Each row is a point. Each copy is the shape, with its points in the same order, stretched, turned, moved and blurred by noise. Say if it was mirrored as well.
In the rows, 100 means zero.

Shape:
46, 116, 47
59, 63, 127
155, 97, 128
62, 119, 116
46, 159, 65
94, 45, 103
Copy 1 (6 x 3):
134, 113, 24
151, 74, 113
45, 97, 109
133, 131, 92
135, 164, 36
112, 42, 89
Copy 1 is: mirrored
Copy 2:
72, 114, 184
61, 66, 101
149, 94, 85
80, 123, 98
65, 148, 146
88, 41, 126
Copy 2 is: mirrored
Copy 3 (6 x 3):
125, 80, 187
47, 92, 146
103, 75, 57
78, 122, 144
130, 138, 173
66, 47, 130
Copy 3 is: mirrored
Copy 4 (6 x 3):
26, 132, 63
79, 133, 149
170, 136, 92
81, 168, 100
35, 173, 53
109, 97, 135
Copy 4 is: only turned

Shape (8 x 4):
101, 89, 137, 79
82, 104, 132, 108
110, 114, 125, 115
101, 54, 12, 120
81, 94, 103, 129
86, 99, 105, 97
115, 98, 100, 79
141, 54, 121, 90
Copy 1:
109, 87, 130, 93
96, 99, 120, 128
111, 128, 111, 119
46, 136, 18, 59
72, 113, 93, 127
97, 101, 90, 114
115, 109, 91, 86
88, 125, 124, 52
Copy 1 is: mirrored
Copy 2, 8 rows:
103, 94, 49, 93
88, 119, 62, 107
121, 121, 75, 111
86, 63, 195, 78
83, 113, 103, 114
90, 109, 86, 87
119, 96, 88, 74
128, 54, 77, 113
Copy 2 is: mirrored
Copy 3, 8 rows:
120, 85, 110, 89
98, 102, 123, 99
119, 122, 115, 108
76, 79, 12, 177
83, 105, 108, 127
92, 103, 88, 107
117, 104, 71, 103
149, 64, 93, 129
Copy 3 is: only turned

Shape:
46, 99, 73, 123, 82, 97, 78, 115
142, 73, 130, 112, 131, 72, 39, 74
43, 140, 112, 97, 142, 77, 122, 53
133, 88, 126, 69, 85, 34, 142, 91
72, 136, 137, 72, 61, 77, 113, 81
162, 35, 115, 130, 105, 140, 92, 118
145, 101, 114, 65, 97, 65, 88, 102
143, 140, 128, 121, 105, 112, 115, 122
131, 80, 87, 23, 72, 111, 99, 115
76, 115, 136, 33, 106, 104, 144, 91
46, 167, 88, 77, 72, 80, 119, 20
118, 88, 140, 125, 86, 175, 61, 107
Copy 1:
63, 114, 83, 77, 45, 90, 74, 136
127, 81, 171, 96, 113, 81, 79, 106
58, 89, 123, 57, 56, 89, 167, 115
94, 134, 138, 50, 84, 59, 106, 42
74, 111, 136, 17, 26, 82, 105, 95
119, 120, 130, 121, 107, 155, 47, 70
119, 121, 144, 45, 103, 74, 84, 79
115, 169, 161, 80, 71, 129, 108, 102
110, 116, 94, 7, 102, 115, 64, 75
58, 106, 124, 7, 70, 125, 128, 71
96, 80, 89, 17, 5, 75, 161, 111
119, 97, 143, 87, 57, 174, 55, 118
Copy 1 is: mirrored
Copy 2:
50, 109, 67, 105, 76, 92, 55, 124
111, 77, 106, 109, 159, 114, 42, 54
27, 156, 62, 81, 164, 83, 121, 72
115, 68, 62, 107, 144, 39, 136, 81
78, 140, 81, 89, 92, 51, 131, 76
134, 37, 91, 152, 106, 170, 92, 105
133, 71, 83, 81, 136, 75, 97, 88
143, 133, 109, 120, 133, 109, 121, 115
122, 48, 63, 45, 80, 97, 116, 102
60, 106, 79, 56, 120, 82, 169, 83
59, 184, 20, 62, 110, 51, 113, 54
119, 107, 125, 118, 66, 166, 83, 78
Copy 2 is: only turned

Shape:
89, 90, 95, 119, 76, 90, 91, 120, 73, 104, 120
91, 107, 118, 86, 81, 92, 101, 36, 76, 100, 96
155, 105, 87, 92, 87, 83, 102, 119, 100, 98, 98
82, 87, 100, 114, 84, 114, 95, 115, 93, 52, 95
89, 54, 95, 94, 75, 105, 69, 66, 99, 102, 116
88, 94, 90, 151, 83, 119, 88, 110, 105, 85, 100
129, 109, 94, 123, 182, 95, 100, 101, 78, 103, 97
82, 81, 86, 77, 87, 90, 99, 91, 87, 101, 94
100, 109, 95, 83, 72, 148, 99, 118, 87, 98, 105
96, 102, 119, 101, 99, 116, 98, 119, 104, 107, 98
105, 115, 84, 88, 86, 82, 66, 96, 124, 104, 132
81, 55, 87, 83, 86, 85, 99, 69, 98, 102, 94
137, 99, 125, 101, 90, 100, 99, 121, 85, 84, 127
93, 101, 108, 87, 75, 84, 100, 19, 102, 103, 150
139, 98, 82, 80, 114, 87, 91, 104, 73, 94, 98
94, 111, 94, 99, 81, 85, 35, 62, 123, 95, 99
Copy 1:
98, 77, 93, 129, 76, 79, 89, 123, 73, 110, 122
86, 91, 104, 78, 83, 95, 85, 53, 53, 93, 107
167, 104, 86, 110, 81, 85, 113, 99, 81, 108, 105
95, 87, 82, 122, 71, 106, 76, 117, 100, 53, 101
99, 46, 94, 99, 92, 97, 51, 81, 84, 110, 126
96, 105, 93, 151, 87, 111, 68, 109, 108, 94, 102
129, 121, 101, 116, 175, 81, 108, 108, 64, 89, 85
96, 65, 75, 85, 83, 89, 94, 96, 80, 103, 104
107, 105, 89, 89, 69, 134, 86, 128, 93, 95, 129
106, 103, 116, 97, 88, 101, 91, 118, 104, 97, 101
126, 102, 84, 91, 88, 57, 78, 88, 107, 121, 138
96, 41, 82, 91, 93, 91, 85, 74, 82, 105, 101
143, 97, 119, 113, 80, 86, 99, 115, 78, 78, 124
91, 74, 113, 84, 91, 80, 87, 30, 72, 105, 160
148, 92, 73, 95, 107, 84, 102, 104, 54, 96, 104
112, 108, 81, 89, 84, 64, 33, 65, 98, 119, 108
Copy 1 is: only turned
Copy 2:
88, 96, 126, 110, 70, 93, 105, 118, 73, 94, 125
81, 110, 101, 105, 79, 63, 85, 45, 72, 116, 76
145, 129, 121, 75, 66, 105, 106, 119, 69, 121, 112
105, 85, 109, 115, 95, 91, 104, 119, 96, 66, 91
91, 70, 91, 98, 67, 100, 68, 72, 103, 98, 116
98, 101, 113, 132, 85, 101, 92, 127, 116, 93, 103
118, 138, 195, 98, 124, 135, 110, 74, 100, 109, 112
78, 94, 106, 74, 78, 97, 105, 85, 84, 93, 94
93, 105, 73, 111, 111, 114, 98, 119, 56, 104, 111
96, 96, 120, 99, 108, 105, 92, 119, 84, 124, 99
99, 129, 109, 70, 79, 81, 62, 112, 98, 114, 131
79, 76, 103, 78, 61, 96, 102, 67, 106, 95, 94
142, 100, 126, 105, 95, 84, 97, 114, 61, 117, 125
89, 115, 91, 97, 78, 40, 77, 35, 102, 128, 126
126, 127, 136, 76, 83, 118, 98, 85, 60, 96, 109
89, 125, 108, 86, 68, 80, 24, 91, 111, 100, 94
Copy 2 is: mirrored
Copy 3:
84, 105, 75, 109, 81, 105, 80, 126, 75, 121, 112
96, 75, 110, 81, 94, 90, 99, 62, 80, 111, 90
150, 86, 72, 100, 117, 94, 74, 132, 108, 112, 118
77, 96, 89, 106, 89, 125, 90, 123, 104, 69, 103
70, 58, 78, 112, 100, 126, 76, 80, 111, 129, 102
94, 115, 73, 144, 86, 132, 98, 105, 97, 95, 106
110, 132, 81, 143, 170, 70, 68, 104, 73, 92, 108
77, 81, 77, 81, 107, 92, 95, 107, 104, 122, 85
94, 116, 75, 80, 98, 148, 95, 119, 99, 114, 100
89, 109, 102, 110, 115, 118, 96, 126, 109, 120, 103
104, 101, 77, 101, 98, 84, 64, 94, 132, 131, 131
69, 59, 64, 103, 109, 97, 102, 90, 105, 125, 85
123, 87, 103, 102, 111, 114, 73, 135, 89, 105, 134
83, 62, 97, 83, 99, 85, 104, 41, 98, 127, 138
125, 87, 68, 94, 130, 85, 61, 117, 91, 113, 101
97, 95, 91, 112, 79, 92, 59, 62, 136, 129, 97
Copy 3 is: only turned
Copy 4, 16 rows:
88, 119, 98, 127, 80, 119, 90, 73, 92, 94, 124
73, 88, 124, 51, 113, 82, 110, 68, 80, 77, 116
134, 112, 89, 92, 56, 87, 91, 117, 106, 95, 120
82, 89, 98, 120, 103, 127, 74, 104, 115, 61, 106
69, 73, 108, 83, 102, 109, 72, 52, 114, 104, 133
74, 79, 107, 149, 87, 113, 84, 107, 102, 95, 114
143, 95, 82, 108, 141, 92, 121, 129, 88, 128, 121
82, 107, 86, 77, 91, 108, 101, 71, 116, 91, 111
79, 98, 100, 83, 64, 148, 100, 120, 98, 89, 128
92, 113, 122, 98, 87, 126, 101, 110, 116, 103, 114
67, 125, 99, 90, 83, 71, 74, 100, 111, 106, 149
80, 83, 93, 78, 101, 98, 98, 50, 128, 94, 112
127, 113, 122, 102, 80, 115, 88, 105, 97, 80, 138
60, 84, 128, 65, 113, 58, 111, 49, 89, 83, 174
133, 105, 74, 75, 89, 97, 93, 106, 93, 101, 119
45, 99, 108, 76, 107, 63, 45, 94, 100, 110, 118
Copy 4 is: mirrored

Shape (15 x 12):
125, 102, 86, 113, 89, 116, 89, 113, 87, 107, 100, 110
99, 66, 117, 124, 94, 116, 95, 72, 90, 101, 108, 93
77, 112, 90, 116, 110, 118, 81, 60, 106, 99, 73, 86
139, 112, 90, 122, 87, 120, 79, 124, 94, 84, 102, 95
79, 87, 85, 108, 82, 102, 82, 125, 96, 73, 84, 137
86, 93, 110, 99, 99, 118, 83, 125, 193, 101, 81, 104
95, 111, 157, 112, 104, 126, 160, 117, 110, 88, 106, 107
99, 87, 86, 104, 57, 125, 90, 113, 106, 100, 72, 94
91, 104, 82, 118, 113, 125, 81, 95, 92, 5, 98, 101
91, 112, 83, 112, 99, 110, 128, 53, 133, 58, 103, 97
139, 67, 186, 114, 98, 81, 83, 114, 87, 104, 59, 126
104, 99, 125, 100, 93, 83, 107, 103, 93, 104, 103, 81
101, 105, 87, 96, 115, 107, 144, 125, 128, 91, 101, 101
87, 105, 85, 54, 105, 126, 81, 80, 125, 106, 91, 98
78, 115, 94, 107, 64, 114, 117, 118, 146, 106, 114, 118
Copy 1, 15 rows:
121, 103, 102, 110, 92, 100, 87, 98, 94, 86, 113, 112
81, 64, 90, 107, 85, 111, 81, 90, 119, 95, 98, 93
74, 100, 93, 133, 75, 139, 52, 90, 98, 114, 106, 103
124, 111, 112, 118, 105, 105, 89, 89, 90, 73, 126, 89
77, 112, 87, 108, 69, 96, 97, 114, 74, 70, 117, 126
60, 140, 123, 115, 97, 155, 108, 151, 135, 72, 117, 102
100, 97, 79, 110, 91, 153, 161, 94, 110, 106, 81, 98
102, 125, 71, 109, 72, 104, 82, 118, 113, 76, 112, 89
59, 108, 84, 118, 95, 127, 81, 60, 47, 83, 140, 82
52, 110, 71, 133, 116, 128, 84, 75, 109, 124, 125, 101
96, 91, 131, 94, 70, 109, 117, 82, 128, 30, 35, 115
93, 98, 112, 110, 85, 97, 107, 92, 108, 112, 81, 81
94, 124, 88, 101, 122, 129, 117, 118, 85, 118, 102, 108
81, 122, 103, 86, 65, 133, 80, 97, 112, 128, 132, 118
86, 123, 81, 134, 87, 117, 126, 134, 126, 104, 130, 114
Copy 1 is: only turned
Copy 2:
121, 111, 95, 95, 119, 100, 82, 109, 83, 76, 74, 124
126, 88, 104, 107, 111, 126, 110, 66, 109, 102, 80, 119
98, 117, 93, 95, 89, 135, 68, 81, 127, 111, 79, 101
146, 123, 106, 98, 129, 101, 68, 115, 78, 73, 65, 102
98, 71, 82, 103, 104, 100, 78, 111, 95, 67, 58, 93
113, 74, 102, 36, 97, 85, 83, 117, 173, 71, 91, 96
103, 100, 125, 83, 103, 123, 176, 121, 84, 71, 111, 77
127, 75, 107, 91, 88, 103, 69, 125, 97, 99, 69, 122
138, 103, 73, 107, 116, 145, 68, 100, 63, 79, 55, 32
123, 123, 70, 89, 68, 107, 110, 96, 109, 104, 82, 59
103, 73, 167, 75, 119, 109, 129, 41, 82, 32, 53, 121
101, 94, 122, 89, 110, 86, 106, 79, 86, 91, 97, 104
107, 115, 88, 58, 111, 90, 134, 132, 99, 89, 85, 87
106, 94, 73, 44, 80, 112, 72, 101, 103, 106, 104, 116
103, 91, 88, 91, 79, 77, 105, 135, 130, 78, 114, 103
Copy 2 is: only turned
Copy 3, 15 rows:
129, 102, 87, 107, 90, 120, 122, 121, 110, 99, 98, 86
95, 62, 83, 105, 101, 112, 92, 74, 109, 105, 114, 75
74, 109, 68, 113, 61, 106, 82, 70, 93, 89, 96, 75
146, 117, 104, 110, 103, 118, 112, 120, 109, 110, 96, 68
130, 86, 97, 100, 59, 80, 91, 126, 140, 63, 106, 85
119, 105, 131, 72, 32, 92, 67, 95, 144, 146, 75, 108
106, 73, 175, 104, 105, 129, 115, 65, 133, 86, 111, 101
111, 76, 106, 103, 48, 101, 113, 119, 94, 107, 99, 65
143, 124, 101, 96, 91, 83, 92, 66, 132, 56, 105, 35
100, 116, 93, 111, 68, 91, 117, 45, 126, 105, 122, 74
143, 36, 142, 137, 123, 89, 57, 88, 88, 99, 73, 123
94, 91, 117, 88, 116, 96, 100, 95, 89, 106, 113, 102
109, 112, 127, 80, 84, 92, 140, 92, 147, 103, 95, 100
111, 108, 71, 56, 41, 110, 99, 76, 92, 96, 96, 111
105, 103, 128, 87, 45, 110, 109, 119, 142, 118, 129, 104
Copy 3 is: only turned

Shape, 16 rows:
111, 90, 105, 104, 90, 90, 116, 113, 118, 108, 114, 82
94, 105, 66, 102, 77, 101, 110, 110, 67, 109, 86, 101
100, 96, 79, 96, 108, 143, 103, 112, 106, 112, 86, 102
82, 89, 104, 109, 98, 93, 100, 106, 114, 106, 114, 115
152, 88, 96, 85, 144, 126, 103, 110, 117, 105, 102, 108
83, 111, 59, 105, 79, 93, 103, 100, 106, 105, 103, 89
85, 89, 97, 75, 119, 96, 114, 115, 121, 109, 95, 120
105, 85, 86, 112, 75, 102, 97, 89, 115, 111, 87, 99
90, 97, 102, 80, 137, 95, 84, 107, 104, 102, 83, 88
108, 119, 86, 110, 80, 112, 110, 94, 115, 114, 103, 112
89, 104, 100, 78, 77, 119, 97, 89, 116, 83, 96, 107
105, 142, 92, 108, 79, 92, 112, 23, 115, 110, 112, 106
94, 101, 92, 103, 85, 98, 55, 114, 108, 8, 95, 99
97, 113, 99, 107, 76, 95, 89, 84, 103, 113, 119, 91
107, 125, 87, 111, 84, 110, 114, 107, 108, 112, 81, 107
86, 95, 78, 118, 85, 122, 118, 109, 91, 91, 88, 91
Copy 1:
113, 96, 117, 104, 106, 82, 127, 103, 110, 105, 94, 86
118, 114, 109, 99, 102, 104, 88, 120, 58, 106, 109, 95
101, 129, 106, 105, 120, 110, 95, 130, 110, 117, 87, 107
99, 95, 105, 108, 81, 79, 106, 101, 118, 106, 119, 103
118, 102, 116, 102, 154, 110, 100, 123, 148, 105, 96, 102
127, 127, 92, 113, 94, 98, 109, 107, 85, 101, 114, 80
106, 112, 82, 74, 106, 78, 101, 106, 125, 104, 103, 121
116, 106, 102, 126, 92, 106, 105, 103, 98, 105, 84, 107
95, 124, 90, 96, 120, 78, 78, 84, 116, 100, 96, 92
117, 118, 122, 109, 90, 116, 123, 112, 107, 98, 103, 103
96, 117, 94, 82, 80, 117, 102, 109, 108, 98, 88, 89
109, 122, 115, 121, 81, 148, 139, 58, 106, 88, 116, 111
84, 89, 88, 120, 103, 105, 72, 131, 104, 43, 109, 38
106, 117, 127, 114, 80, 104, 113, 84, 105, 110, 108, 80
117, 127, 117, 107, 100, 105, 113, 113, 97, 90, 98, 114
96, 113, 101, 115, 109, 101, 108, 132, 77, 107, 102, 100
Copy 1 is: only turned
Copy 2, 16 rows:
109, 105, 112, 105, 105, 85, 131, 113, 103, 108, 104, 82
98, 84, 64, 118, 90, 71, 97, 127, 74, 94, 66, 83
85, 75, 83, 119, 125, 117, 108, 131, 85, 109, 101, 99
105, 108, 90, 116, 92, 93, 125, 108, 115, 102, 96, 123
125, 69, 123, 80, 157, 114, 98, 128, 88, 120, 114, 117
99, 112, 49, 113, 95, 72, 110, 127, 91, 103, 102, 79
92, 97, 86, 93, 124, 98, 133, 122, 112, 115, 79, 130
116, 92, 80, 112, 90, 108, 119, 117, 113, 108, 101, 82
87, 87, 86, 93, 132, 87, 90, 102, 115, 127, 97, 113
112, 119, 77, 114, 93, 110, 112, 124, 81, 106, 91, 97
82, 108, 74, 93, 95, 124, 108, 111, 105, 84, 94, 96
144, 147, 43, 85, 74, 114, 103, 72, 66, 115, 102, 102
86, 115, 72, 105, 109, 96, 47, 119, 144, 37, 110, 69
107, 120, 81, 103, 71, 93, 104, 103, 91, 108, 111, 95
110, 114, 75, 121, 106, 109, 103, 129, 84, 112, 70, 86
92, 87, 72, 136, 111, 88, 108, 110, 88, 83, 86, 74
Copy 2 is: only turned
Copy 3 (16 x 12):
111, 102, 105, 95, 84, 72, 93, 128, 118, 108, 99, 93
106, 96, 77, 105, 88, 119, 111, 87, 66, 123, 104, 81
109, 113, 94, 104, 104, 146, 116, 111, 125, 117, 106, 100
96, 94, 112, 103, 86, 93, 89, 110, 98, 101, 109, 126
159, 109, 106, 75, 113, 125, 105, 138, 142, 92, 102, 131
94, 93, 82, 108, 100, 95, 86, 83, 102, 113, 105, 70
101, 124, 107, 90, 112, 94, 106, 101, 116, 105, 93, 142
112, 77, 104, 110, 92, 105, 88, 113, 113, 132, 90, 92
99, 109, 131, 81, 123, 123, 102, 105, 109, 83, 69, 110
121, 99, 95, 104, 76, 109, 82, 96, 116, 129, 117, 99
98, 85, 92, 87, 68, 121, 99, 80, 130, 101, 89, 111
124, 55, 131, 88, 80, 100, 56, 42, 128, 140, 129, 90
94, 79, 76, 118, 51, 108, 111, 76, 106, 15, 50, 92
99, 80, 107, 79, 77, 101, 72, 94, 104, 118, 107, 81
119, 117, 98, 118, 84, 122, 95, 85, 105, 136, 100, 89
101, 99, 100, 124, 83, 124, 128, 97, 102, 112, 107, 78
Copy 3 is: only turned
Copy 4, 16 rows:
106, 100, 101, 108, 101, 72, 113, 99, 103, 108, 104, 65
104, 76, 64, 94, 85, 98, 113, 129, 67, 116, 123, 108
123, 94, 73, 108, 100, 136, 120, 89, 98, 112, 93, 92
100, 99, 88, 107, 117, 80, 86, 74, 90, 99, 117, 98
148, 103, 105, 80, 110, 112, 113, 102, 147, 95, 93, 90
88, 66, 65, 110, 79, 97, 102, 99, 94, 106, 116, 72
109, 97, 77, 80, 121, 98, 79, 80, 90, 118, 83, 93
112, 82, 100, 123, 75, 102, 100, 85, 96, 111, 107, 95
95, 93, 101, 100, 145, 123, 91, 108, 103, 109, 84, 95
98, 89, 80, 101, 67, 90, 116, 88, 116, 109, 117, 96
91, 97, 101, 91, 74, 123, 103, 75, 83, 91, 96, 88
60, 71, 117, 87, 62, 100, 119, 62, 138, 114, 146, 97
76, 80, 103, 114, 84, 116, 99, 117, 74, 5, 79, 101
81, 102, 105, 116, 80, 87, 99, 91, 103, 105, 137, 84
91, 86, 72, 109, 75, 95, 131, 98, 111, 120, 102, 103
103, 77, 66, 112, 99, 104, 133, 101, 68, 98, 102, 95
Copy 4 is: mirrored

Shape (15 x 12):
132, 96, 170, 158, 90, 85, 46, 81, 120, 84, 112, 67
93, 65, 86, 95, 73, 137, 140, 129, 91, 68, 96, 134
117, 71, 114, 133, 88, 109, 71, 94, 91, 74, 66, 96
70, 109, 102, 124, 122, 45, 143, 82, 142, 120, 89, 66
101, 91, 68, 93, 143, 88, 74, 117, 117, 136, 102, 104
105, 128, 60, 123, 110, 75, 128, 132, 103, 115, 67, 105
156, 90, 110, 86, 120, 72, 89, 111, 126, 107, 102, 116
80, 79, 91, 84, 91, 114, 116, 163, 95, 41, 92, 110
120, 125, 139, 170, 114, 81, 79, 50, 117, 80, 141, 71
118, 105, 104, 119, 82, 125, 72, 85, 141, 60, 81, 92
98, 127, 123, 121, 66, 61, 95, 73, 112, 105, 133, 47
83, 82, 96, 81, 77, 112, 114, 106, 79, 68, 78, 129
116, 58, 67, 78, 93, 96, 121, 116, 81, 48, 99, 90
92, 121, 83, 77, 136, 56, 108, 106, 102, 95, 88, 113
123, 112, 100, 80, 147, 117, 110, 120, 99, 117, 72, 87
Copy 1 (15 x 12):
64, 99, 132, 156, 94, 131, 101, 61, 134, 66, 5, 102
122, 96, 70, 106, 80, 143, 133, 119, 103, 83, 164, 70
100, 98, 107, 132, 59, 140, 106, 111, 108, 52, 71, 115
59, 48, 95, 116, 91, 66, 88, 86, 95, 149, 108, 89
135, 84, 90, 46, 83, 112, 85, 124, 120, 113, 67, 115
102, 76, 101, 73, 77, 60, 127, 155, 103, 96, 112, 69
101, 67, 80, 80, 87, 100, 128, 91, 164, 90, 48, 110
101, 78, 89, 80, 80, 148, 118, 108, 93, 27, 153, 58
88, 107, 104, 160, 108, 83, 87, 57, 109, 97, 34, 90
67, 108, 58, 126, 59, 123, 99, 94, 109, 61, 72, 88
56, 120, 145, 134, 74, 84, 102, 53, 101, 134, 76, 75
104, 108, 94, 106, 74, 124, 107, 117, 109, 67, 160, 110
125, 78, 80, 96, 42, 135, 127, 78, 85, 59, 133, 84
98, 74, 95, 65, 93, 66, 90, 110, 120, 83, 118, 117
105, 79, 87, 65, 119, 111, 136, 108, 88, 90, 78, 127
Copy 1 is: only turned
Copy 2, 15 rows:
80, 63, 165, 146, 109, 26, 76, 121, 120, 61, 83, 64
166, 89, 71, 115, 60, 112, 114, 98, 74, 76, 71, 76
102, 84, 130, 118, 103, 72, 102, 135, 74, 62, 62, 56
62, 86, 105, 92, 96, 76, 169, 102, 147, 121, 81, 144
80, 121, 97, 112, 143, 112, 101, 83, 96, 72, 119, 132
79, 111, 67, 99, 102, 108, 154, 122, 124, 76, 91, 100
112, 132, 109, 131, 113, 56, 97, 64, 110, 51, 108, 97
167, 87, 86, 72, 88, 114, 102, 99, 103, 54, 101, 64
35, 39, 140, 150, 92, 56, 123, 95, 110, 71, 84, 86
78, 92, 145, 108, 73, 89, 79, 109, 104, 75, 51, 62
57, 67, 102, 108, 94, 45, 95, 97, 123, 136, 88, 89
127, 97, 96, 90, 61, 92, 108, 112, 60, 80, 85, 77
141, 84, 78, 83, 110, 102, 119, 67, 65, 75, 76, 61
78, 116, 99, 82, 106, 82, 130, 87, 102, 68, 130, 122
97, 127, 129, 110, 118, 117, 130, 99, 109, 83, 129, 67
Copy 2 is: only turned
